Each row is a point. Each copy is the shape, with its points in the same order, turned, moved and blurred by noise. Some copies are also mirrored. Which?
(in the rows, 128 means zero)

Shape:
[[164 164]
 [ 89 132]
 [114 200]
 [130  93]
 [ 72  85]
 [162 194]
 [174 196]
 [125 182]]
Copy 1:
[[147 166]
 [131  91]
 [195 135]
 [ 89 113]
 [ 94  60]
 [168 175]
 [163 191]
 [170 142]]
Copy 1 is: mirrored
Copy 2:
[[105 175]
 [168 119]
 [165 194]
 [118 100]
 [169  63]
 [120 202]
 [115 209]
 [156 174]]
Copy 2 is: mirrored

Shape:
[[193  76  93]
 [110 153  90]
 [101  88 172]
 [125 125 127]
 [ 60  45 173]
 [182  98 114]
 [136 152 106]]
Copy 1:
[[204 130 170]
 [120 155 104]
 [106  65 146]
 [120 119 131]
 [117   7 112]
 [166 125 176]
 [124 157 125]]
Copy 1 is: only turned
Copy 2, 7 rows:
[[167 120  53]
 [ 77 115 121]
 [157  73 162]
 [121 107 133]
 [166   8 167]
 [161 130  81]
 [100 134 118]]
Copy 2 is: only turned
Copy 3:
[[183  53 146]
 [111 118  92]
 [ 96 126 194]
 [122 121 137]
 [ 50  98 225]
 [177  86 150]
 [133 126 105]]
Copy 3 is: only turned

Shape:
[[173 142 151  81 146 112]
 [175 167 185  65 148 144]
 [ 42 100 108 105 135 145]
 [173 163 203 112 177 113]
 [ 97 158  80 160  90 142]
 [ 70 115  76 152  48 165]
 [123 165 131  77 126 105]
 [111  99  88 105 102 164]
 [140 167 170  76 170 164]
 [124 138 102  96 187 165]
 [112 103 146 111 148 162]
 [ 69  73  50 149 105 143]]
Copy 1:
[[176 124 124 124 172 150]
 [183 116 165 138 202 165]
 [ 58 133 145  55 152  95]
 [202 161 165 149 193 127]
 [ 41 157 108 144 145 132]
 [  7 111 127 130 111 121]
 [132 150 133  97 161 174]
 [ 70  86 111 104 152 120]
 [150 127 165 116 228 148]
 [115 126 107  94 225 113]
 [114 113 153 108 176  92]
 [ 28 113  84  89 120  79]]
Copy 1 is: only turned
Copy 2:
[[113 129  76  56  83 131]
 [140 161  92  49  55 147]
 [100  81 177 150 129 171]
 [114 189 127  35  73 107]
 [104 158 122 185 155 178]
 [128 125 122 220 167 159]
 [ 84 147  96 101  73 165]
 [139  97 110 155 140 158]
 [140 151 127  55  84 168]
 [119 115 126  65 145 190]
 [138 117 146 107 132 134]
 [107  80 132 187 197 155]]
Copy 2 is: only turned

Shape:
[[179  64  83 124 181 195  94 167]
 [159 167  78 177  76  91 134 179]
 [108 156  91 150 118  73 160  87]
 [135  69  69 164 118 195 144  76]
 [191  99 127  82  76  90 156 121]
 [188 117 121  82 165 117 191 198]
 [ 79 125  44 143  69  90 165 142]
 [ 69 141  47 140 178 131  83  86]
 [ 77 104 163  76 126  99 177 155]
 [118 148 166  91 166  79 170 156]
 [170 173 141  71 120 179 188  82]]
Copy 1:
[[124  92 120 206 204 176  87 120]
 [151 133  94 203  62  79 157 148]
 [135 134 117  95  93 103 193 159]
 [163 110 127 158 162 210 192 107]
 [177 114 114 115 100  96 104  61]
 [123 158  62 149 172  78  74  94]
 [149 115  43 130  61 142 181 157]
 [121  89 132 116 146 174 166 233]
 [ 88 170  77  73  94 143  90 113]
 [ 83 178 104  88 121  86  91 133]
 [207 210 140  97 163 129 115 113]]
Copy 1 is: mirrored
Copy 2:
[[108 174 108 127 130 240  60 106]
 [133 152  75 193 123 139 141 186]
 [173  81  91 119 141 120 182 147]
 [127 161 149  92 113 231 184 105]
 [205 115 119 136  39 163 101 177]
 [190 112  90 131 129 200  39 218]
 [102  86 120 143 104 147 189 206]
 [ 83  93  82  95 163 143 158  79]
 [158  60 187 103 136 136  86 200]
 [201  77 127 109 147 123  63 191]
 [214 154 106  24  88 141 108 177]]
Copy 2 is: only turned

Shape, 13 rows:
[[119 112 182 132 159 165 182 144 128]
 [128  85  93 123  71 116 128 133  75]
 [ 76  97 142 151 141 133 177 170 126]
 [140 100 108 148 129 124  94 151  55]
 [145  93 175 121 127 112 159 141 135]
 [ 85  79 147  91 213 120 205 135 131]
 [ 83  88  90  92 187 236 164 129 152]
 [153 149 108 130  93 101 144 156  73]
 [ 55  98  99  87 156 249 103 103 149]
 [129 141  94 132 110  94  98 139 117]
 [105 121 130 146 111 114 136 102  65]
 [111 104 184 101 138 101 154 186 116]
 [146  99  79 161 107 112  98 131 115]]
Copy 1, 13 rows:
[[132 127 101  81 186 167 173  77 108]
 [123 136  92 104  81 112 143 169  77]
 [ 81 119 102 108 174 135 196 106  91]
 [118 160  74 109 133 140 127 185 134]
 [146 134 151  76 165 148 168 120  87]
 [118 182 114  72 188  98 211  52 116]
 [114 106  72  75 122 100 179  20 184]
 [133 166 114 152 108 162 143 161  84]
 [ 88  88  61  58 108  88 106  29 174]
 [113 146 134 149 125 114 108 152 115]
 [130 156  71 123 143 129 119 135  71]
 [ 91 165 154  77 166 169 172 118  93]
 [131 115 106 136 121 101 133 179 124]]
Copy 1 is: only turned
Copy 2 (13 x 9):
[[112 163 136  94 135 150 164 124 203]
 [155 113 136 169 140 178 144 215 121]
 [ 91 199 132 122 138 164 135 173 157]
 [145 109 177 158 127 122 110 215 160]
 [132 148 102 138 157 146 131 140 192]
 [ 81 168 122  36 192 148 114 155 174]
 [ 52 112 135  30  93 175 188 170 147]
 [193 143 143 159 135 129 143 175 114]
 [ 59  73 159  53  68 218 165 171 150]
 [143 114 119 159 107 136 102 164 102]
 [151 124 182 153 156 172 120 150 136]
 [155 188 110 111 138 156 105 165 190]
 [107 106 132 185 120 137 111 194 105]]
Copy 2 is: mirrored
Copy 3 (13 x 9):
[[ 99 187 135  75 174 137 165 124 148]
 [147 125  97 164 133 112 179 183 127]
 [ 85 169  80  90 155  96 166 122 126]
 [102 101 130 162 158 138 174 172  93]
 [135 157 160  93 140 106 172 132 148]
 [ 94 170 132  76 231  59 130 128 162]
 [ 92 135  63  87 237 150  99 153 202]
 [145 145 125 130 118 122 161 201  80]
 [ 76 130  68 144 206 183  80 125 219]
 [139 101 114 142 115 117 123 152 101]
 [137 164 120 172 164 125 154 138  91]
 [ 78 175 158 105 129  76 162 140 139]
 [153  80 104 143 139 131 160 151 104]]
Copy 3 is: mirrored
Copy 4, 13 rows:
[[ 96 168 143 152 186 143 120  87 118]
 [201  80 178 135  97 141 128  95 107]
 [109 133 152 193 128 111 128  95  94]
 [198 103 130 123 137 148 122 102  66]
 [133 132 175 149 163 152  95 114 139]
 [ 73 122 191 154 209  94 161  85 117]
 [ 60 125 136 139 140 162 235  86  91]
 [213 131 156 122 124 119 120 125 126]
 [ 42 116 100  95 104 174 216  47  75]
 [169  88 117 116 109 121 123 149 120]
 [183  90 123 133 132 122 109  71 122]
 [118 156 212 133 151 109  84 108  98]
 [177  70 117 137 117 165 134 146 118]]
Copy 4 is: only turned
